Every row gives one point. The window is the flat piece filled in between its corners: a triangle in 3 columns, a solid with four corners in 4, and so on. A path goes straight from each point to the next, and from the last back to the first. List the points from which the path goes on through the window.
(in the rows, 128 means zero)

Window (3 x 3)
[[ 80 137 180]
 [131 162 101]
 [113 134 115]]
Path:
(1): [ 87 174 121]
(2): [123 121 116]
(3): [153 157 127]
(4): [ 72 151 120]
(5): [119 178  73]
(6): [142 147 104]
(7): [116 135 181]
(8): [ 58 145 141]
Through the window after points: 1, 3, 7

Window (4 x 4)
[[160 135 109 154]
 [ 96  91 121  86]
 [154 160 130 114]
 [ 56 132 147 155]]
Path:
(1): [140 164 115 118]
(2): [187 176 161 159]
(3): [138 123 157 148]
(4): [141 169  96  88]
(5): [111 114  96  95]
(6): [145  91 137  74]
(7): [112 131 149 117]
(8): [117 143 117 111]
(9): [100 117  93  90]
(10): [120 102 127 133]
(11): [133 122 163 128]
(12): [107 177  90 138]
(13): [ 49 160 111 166]
(14): [ 81 108 169 136]
(15): [ 69  96 175 163]
(16): [ 61 172 109 139]
Through the window after points: 3, 11, 13, 15

Window (8 x 8)
[[100 194 135 197 138 196 138  80]
 [168 112 149 115 158 131 101 103]
 [150 100 158 155 171  53  75 147]
 [132 162 172 136 121 160 141 125]
 [118 111 134  67 175 162 116 132]
 [111 175 104 144 114 183  91 104]
 [131  80  56  68 131 172 136 138]
 [122 153  83 104 120 119 140  98]]
Path:
(1): [157 192 110 130 178 146 157 103]
(2): [162 142 112  83 201 154 137 165]
(3): [113  97 138 127 108  96  77 103]
(4): [123  78 151 127 118 152 104  74]
(5): [164 184 146 132 178 147 108 164]
(6): [180 120 126 128 170 149 119 143]
(7): [ 78 116 142  96 139  98  96 114]
(8): [ 87 121 170  92  96 166 126  93]
(9): [166 156  87 133 158 128 133 134]
(10): [153 140 103 117 145 117 122 121]
(11): [ 78 112 153 136 127 105  95  96]
(12): [116 109 119 130 101 161  84 115]
Through the window after points: 6, 8, 10

Window (11 x 11)
[[123  66 144 114 169  84 100 152 170 174  72]
 [177 126 124 144 143 150 119 118  77 128 131]
 [ 92 129 151 115 120 184 237 146 154 124 154]
 [ 97  71 116 126 118 147 158 165 136 126 180]
 [101 118 148 134  83  92 121  91 141 149 197]
 [153 135  61  85 117  72 126 147 138  99 162]
 [133 168 163  76 131 183 102  97 193 105 133]
 [144  85 121 118 128  90 138 153 147  76 141]
 [139 165 117  30 202 115 110 107 104  90  88]
 [129 134 123 151 155 107 104 157 109 120 130]
 [137 142 115 137 190 154 118  80 119 119 114]]
Path:
(1): [ 46  96  96 108 108 140 123 154  84 118 128]
(2): [159 113 138 135 154 125 144 146 157 123 164]
(3): [147 164 166  74 171  86  77 130 163 188 162]
(4): [112  82  93 114 110 138 162 131 117  50  94]
(5): [ 53 128 119 143 102 143 162 159 198 109  91]
(6): [146 107 143 106 150 134 162 133 123 130 149]
(7): [154 126 121  96 205 118 119 121 159 115 161]
(8): [118  96 128 103 122 106 129 147 127 114  98]
(9): [100 136  85 146  87  99 161  84 136  72  95]
(10): [159 128  88  82 142  91 115 158 136 118 168]
(11): [149 135 132 132 151 106 141  96 175 156 192]
(12): [ 74  97 139 107  83 114 109 150  87 105 105]
(13): [ 99 118  90 127 114 133 128 129 111 116  96]
(14): [165 137 173  94 174 121 148 146 175 123 181]
(15): [157 167 122  90 180 119 159 107 145 137 170]
(16): [102 117 121  94 116 142  95 125 122  99 103]
Through the window after points: 1, 5, 7, 9, 11, 13

Window (14 x 14)
[[102 126 123  98 184 126 142 102 114 144 116 150 112 122]
 [143  72 150 110 155 126 126 159 121 133 145 152 113 143]
 [ 79 118 151  99 104 104  73 110 133 131 102  95 122 119]
 [137 101 137 124 185  91 159 116 116 149 123  86 159 106]
 [194 120 186  81 107 161  92 185  88  97  75 152 158 160]
 [147 160 150 121 122  96 134  94 186 121 102 152 113 113]
 [139  88  85 163 141 122 121 111 181 128  68 147 166  81]
 [148 110 120  80 165 144 129 124 203 138 141 126 164 113]
 [ 98 109  93  98  79 129 164  79 145 106 108 157 102 150]
 [195 198 120 138 153 227 139 144 238 118 141  39 119 130]
 [104  93 141 148 113 139  77 114 105  59 113 118 184  91]
 [153 144 124 118  90 121  57 114  99 157 161 106 138  99]
 [ 63 186 117 125  60  85  73 120 126 134 141 122 137 139]
 [ 92 142 180 140 133 156 155 109  83 201 170  87 135 106]]
Path:
(1): [164 160 155  85 147 100  98  79 153 150 135  94 144 213]
(2): [133 117 144 119 145 109 120  93 161 127 138 151 144 161]
(3): [127 134 124 106 103 135 133 144 136 125 104 121 105  89]
(4): [ 77 129 133  84 112 118 119 119 136 102 122 127 117  56]
(5): [161 149 121 158 105 130 111  94 151 140 105 119 158 189]
(6): [134 135 133 137 112 112 110  86 187 124 113 153 138 141]
(7): [101 176 142  95 110 101 120 145 102 131 126 102 113  89]
(8): [100  97 130 154 114 158 139 163 105 109 105 162 116  27]
Through the window after points: 2, 6
